Each row is a point. Each copy is the shape, with its points in the same order, turned, moved and blurred by noise. Some copies are also mirrored. Which?

Shape:
[[ 23 -17   0]
 [-36  18  -8]
 [  4  48 -24]
 [  8  40  18]
 [ -3   3  40]
 [ 39   3 -17]
 [ -9   8 -13]
 [-19 -33  -8]
 [-23 -21 -35]]
Copy 1:
[[-17 -15 -14]
 [ 47  17 -15]
 [  5  51 -16]
 [ -4  30  21]
 [ 11 -15  24]
 [-31  10 -29]
 [ 17  11 -22]
 [ 30 -35 -33]
 [ 25 -11 -53]]
Copy 1 is: mirrored
Copy 2 (9 x 3):
[[  0  12 -15]
 [-19 -42  14]
 [-60 -17   5]
 [-39   4  30]
 [ 10   4  34]
 [-28  21 -23]
 [-22 -20  -1]
 [ 16 -33 -16]
 [ -3 -46 -31]]
Copy 2 is: only turned
Copy 3:
[[ 32  19 -10]
 [-28 -17  -6]
 [-31  29  19]
 [ -3   3  39]
 [ 26 -24  18]
 [ 19  45   1]
 [ -8   6  -9]
 [ 15 -10 -40]
 [-10   5 -49]]
Copy 3 is: only turned

Shape (10 x 6):
[[-11  19  25  18   5   3]
 [ 56   3 -11  -4 -14   6]
 [-21   2  14  31  -4  41]
 [  5  32   4  42  32  23]
 [-16  18  41  19  15  13]
 [ 11 -17 -44   0 -23 -18]
 [-12  25   9  26  31  13]
 [ 25 -16  -5   6  18   1]
 [ -3  27  16 -28  29  16]
 [-20 -56 -25  -1 -25  -8]]
Copy 1, 10 rows:
[[-11  -6  16  19   4 -30]
 [ 18  -9 -54  42  -3   4]
 [-34 -36   1   6 -20 -29]
 [-47 -14 -14  45   5 -42]
 [-24 -20  21  15  14 -31]
 [ 17  16 -53  -2 -29 -23]
 [-44   0   4  26   9 -35]
 [ -6  -8 -39   7  19 -17]
 [-34   7   7  17  16  17]
 [ 21   0 -47 -48 -27 -22]]
Copy 1 is: only turned
Copy 2 (10 x 6):
[[-11  33  -4   9 -18 -17]
 [ 18  24 -19 -25 -11  50]
 [-14   9   3  31 -45  -3]
 [-32  50   4  31  -9  14]
 [-26  32   6   9 -28 -22]
 [ 41 -10 -23   1  11  22]
 [-30  30   0  28  -6   2]
 [  2  10  15 -17   7  28]
 [-42  18 -29 -15  -6  -8]
 [ 42 -49   3   6   0   1]]
Copy 2 is: only turned
Copy 3, 10 rows:
[[ 11  22 -13  17   4  -7]
 [ 48 -29  27  -9 -22 -13]
 [ 21  10 -46  21 -14  14]
 [ 23  46   3  18 -21  24]
 [ 13  31 -22  25  19   3]
 [-10 -39  13 -19 -39  -7]
 [ 10  39  -4  12  -7  20]
 [ 16 -17  25   4  -6  18]
 [ 24  26  -4 -26  28   7]
 [-29 -60 -17  -2 -13  10]]
Copy 3 is: mirrored

Shape (14 x 9):
[[ 10   5  17  10 -13 -12 -16   7  14]
 [  8  14   0  14  -8 -14  10  23  18]
 [-28 -11  -5   8   4   7  11 -28   7]
 [ -6   7  13 -32  24  33 -33  21   0]
 [  1 -10   0 -16  37 -15  -9 -10 -26]
 [  4  13 -23   9  -9 -15 -30 -25  -1]
 [  1   7  19  -8  -4  17  12  14 -26]
 [-46  -3   3  19 -15  -9  16  12  10]
 [ 13  12   8  -1  -1 -13  -2   1   5]
 [ -6 -19 -13  18  19  17  -2  13  17]
 [ 22  -4  15 -24  -9 -17 -17   4 -22]
 [ 15  -7  22   1  34 -16  16   9  -7]
 [  7   9  13 -12   9   6 -60   6   3]
 [  1  13  12  16   0 -12  -9  13 -25]]
Copy 1:
[[ -6  11  -1  20   2 -14  -1 -16   8]
 [ -7  20   2  18 -16 -12  -7  13  16]
 [  7 -30  -4  10  13   4  28  28   8]
 [-29 -25  20 -25 -14  15   7 -34  21]
 [ 19 -28  37 -12  -1  10  -6  -1 -13]
 [ 24  13   2 -18  25 -14  19   0   2]
 [-20 -13  -3  -3 -29   5   5   0 -20]
 [  2 -23 -13  22 -22 -30  16  29  21]
 [ -2  10  14  10  -1  -3   3   0  -2]
 [  0 -19 -12   0   2  14 -16  13  34]
 [ 12   6  15   4 -16   4   5 -30 -22]
 [ -5 -16  29  22 -10   9 -26   9 -11]
 [ -9  -7  16 -20  13  -9   4 -47  15]
 [ -2  -5   3  -4 -11 -27 -11   0 -16]]
Copy 1 is: only turned
Copy 2 (14 x 9):
[[ 18   5  27  -3  15  20  -2  11  14]
 [ 11   2   6 -15   9  23  20   9  32]
 [-20 -18 -17  18  13 -11   5   8  -1]
 [-14  33  16 -25  28   1 -32 -31 -11]
 [ 18   2  -4  -1  -1 -11   5 -36 -25]
 [ 38  -7   2   2  16 -22 -14  16   8]
 [ -8  40   1  -1  -6   6   9  -1   0]
 [-19 -10 -16  19  -4  21  -7   6  35]
 [ 20   9  17  -1  13   0  13  -1   9]
 [-10 -15 -16 -27  16  18  -5   9  -9]
 [ 20  20  34  -1 -14  -4   1  -8  -3]
 [ 11   2   4  -6   1  22  30 -25 -15]
 [ 27  15  30 -12  27   6 -40 -10  -8]
 [ 26  24  -7   9   0  17   2  -6   6]]
Copy 2 is: mirrored
Copy 3:
[[ 17  -2  13   6 -22  -1  -9  16  -7]
 [ 26 -14  -1 -14 -19   2   6  12   8]
 [-34 -18 -12   4   9   6 -16   0   8]
 [  0  33  24  24   7  51  17  18  -1]
 [ -4  10  16 -11  43  21 -21  24 -17]
 [-19  -1  15   2   1 -28   4  38 -10]
 [ 10  26   6  -5   8  16   5 -20  -5]
 [ -7  -3 -20 -15 -18   6 -20   2  39]
 [ 13  -5  17 -10  -3   0  -1  14  -9]
 [  6  -9 -29  14   5  24   0  26   2]
 [  7  27  28 -19   0   7  -8  14 -33]
 [ 30  -6   9 -11  24  27 -23   6  -9]
 [ -3  31  36  28  -8  15   0  41 -12]
 [ 19  24  10  -6   7 -10 -10   8   3]]
Copy 3 is: mirrored
Copy 4:
[[ -1  16  27   7  -7 -15   8   8   9]
 [ -7  26  13   5   6   6  22  14  26]
 [ 22  16 -20 -13   3  10 -16 -17   1]
 [-21 -38   4  10 -39   9 -18  13  11]
 [-14 -18  -2   9  22   9 -24  10 -24]
 [-10   1   9  14  20 -25   1 -32   2]
 [ -4  -6 -11  -2 -20  14  24  18 -15]
 [  1  53 -21 -11 -13   1  -6   7  10]
 [ -3   6  19  -2   8  -2  14   7   6]
 [ 15  11  -7  29  -3  21 -14   5  26]
 [-10 -20  11  10   7 -25  14  25 -16]
 [  2   4  16   4  16  29  -5  32 -10]
 [-20 -21  28  23 -25 -21 -15  -4   5]
 [-20  19   9  15  -3   3  15   8 -18]]
Copy 4 is: mirrored

Shape (16 x 11):
[[  6   3  -4 -31  23   6  -3   7   0   4   4]
 [ -7   8   7 -14 -11  -6  -1  -7   0 -14  38]
 [-18  12 -11  -5 -14  -4   0   6   4   6   4]
 [  3  11 -13  -2  14   0  -5 -12   0 -22  10]
 [ -7  15   4  -2 -15   3  -7 -10 -11  11  -8]
 [  2  11   2   0 -13   9  13  -3   4   8 -14]
 [  2 -11  -8   9   0   4  59  40 -14 -18 -20]
 [  4 -30  -2   9  -8  -6  -2   1   1   5  -7]
 [ -5  -6 -19  -7 -16  -7  -6  -7  -4  11 -17]
 [ -8  -5   8 -17  16  -8  -7 -12  -3   1 -10]
 [  4  17  -4   2 -14   4  -8  18   1  11  -9]
 [ -8  -1   5 -15   8   5  -3 -10  21 -13  -1]
 [-25  17   5   1  60  -9  -8  -7  16 -19   1]
 [-11   1  -3  11  13   9  12  -7   0   2   8]
 [ -4   7   3  11  39 -42  16 -12  29   7 -11]
 [  1  15   7   9 -14  -4  14  18  -8   2 -21]]
Copy 1:
[[-12  14  -4   4  -3 -17 -15 -18 -24   3  13]
 [ -3   7  17  21  -5  -1  -3   7   5  36   7]
 [ -4   9   4   0  22   5  -5  -5  18   8  10]
 [ -5   5  16 -16 -18  -9  -1  -2   1  22  12]
 [  1  10  -3   2  12   3  20 -21  13  14   5]
 [  2  -2 -15  -6  21   3   8 -14   6   6   1]
 [-24  -1 -18 -30  40 -29 -10  35  -7  -8 -28]
 [-19   9 -12   1  -2  14   4  11   9 -14   2]
 [-24   7  -2  -4   9   9   5 -17  22  -5  14]
 [-11  10   9   4  -3  -6  20 -11 -10   0  24]
 [  6  16  -2   0  15  -6  -3 -18  20   1  -8]
 [ -2   0  16  -4  -1   9  -3  -4 -14   1  16]
 [ 19  21  31 -26 -14 -21   7   9 -21  -2  45]
 [ -1  18  -6 -20   1   4   7  10  -2  18  13]
 [ 16  -9 -10  -9  -4 -21   2  17   0 -18  57]
 [  4   2 -10  -7  22 -16  11  -1  16  -6 -10]]
Copy 1 is: only turned
Copy 2, 16 rows:
[[-19   4  -4 -10 -15  -5 -13  11  18  -8  -4]
 [-20  15  30  13   7   5 -10   2 -13 -10 -14]
 [ 13  -1  19   3  -5   0 -12  13  -8  -6   4]
 [-10  15   1  -1 -14  17   9   7 -10 -17 -11]
 [  5  10  13  -2   1  15  -9  14  -7  15  19]
 [ 15   0   1 -11  12  13  -8   4   0   0  17]
 [ 49  -5 -19 -13  20   4  -1 -12  21  14 -42]
 [ 14   1  -5  14 -11  -1  -1 -25  -6  13  10]
 [ 19  17  -5  11 -14   1 -15   6  -5   6  19]
 [ -8   9   5   7 -21  16  -4   2  19   4   9]
 [ 12  -9   2  -5   1  -4  -5  20 -11  10  14]
 [ -6   3   8   5  -3   5   9  -2  16 -20  12]
 [-13 -16  16   1 -40  32  21  15  28 -27 -13]
 [  6  -1  13 -13 -13  22  -1  -9   1  -7  -5]
 [  3 -35 -12  25 -27  42 -12  -2  17 -23   2]
 [ 23 -11  -3   0  15  12   0  14   0  19   1]]
Copy 2 is: mirrored
Copy 3 (16 x 11):
[[-17  11 -12  -3  19   8  12   4   1  -7  18]
 [ 23  -9   0   0  -4   2  10  33   6   1  12]
 [ 11  -9  10  -8  12 -13  -3   6  -1  -8  -7]
 [ -7  -2  -2 -18 -18   5   0   2   0 -11  23]
 [ -5 -22   0   9   2 -12   8   4 -11  -5  -6]
 [  4 -14   2  12  10 -12   0 -19  -4  -1   2]
 [ 16  32   2  12  20 -35 -48 -31  -3   8  24]
 [-12 -11  -4   0  -1   2 -21  -6  17  20 -11]
 [ -8 -23  -9  -8  13  -5 -12   1  -3  -6 -19]
 [-19  -8  -9 -11   9   8   9   2 -11  12   5]
 [ -5 -11  10   2  12 -22   9 -11  17 -11  -9]
 [ -5  -9   9 -10  10  20   5   1  -4   5  20]
 [-15  20  14 -40  -8  11  25  -5 -23  15  27]
 [  5   7   7  -1 -12   9  -2 -10  -8   2   3]
 [ 11   5 -10 -48   6   7  15 -35 -13  30   2]
 [ -3 -11   2   4   9 -37  -6 -18   2   7   3]]
Copy 3 is: mirrored
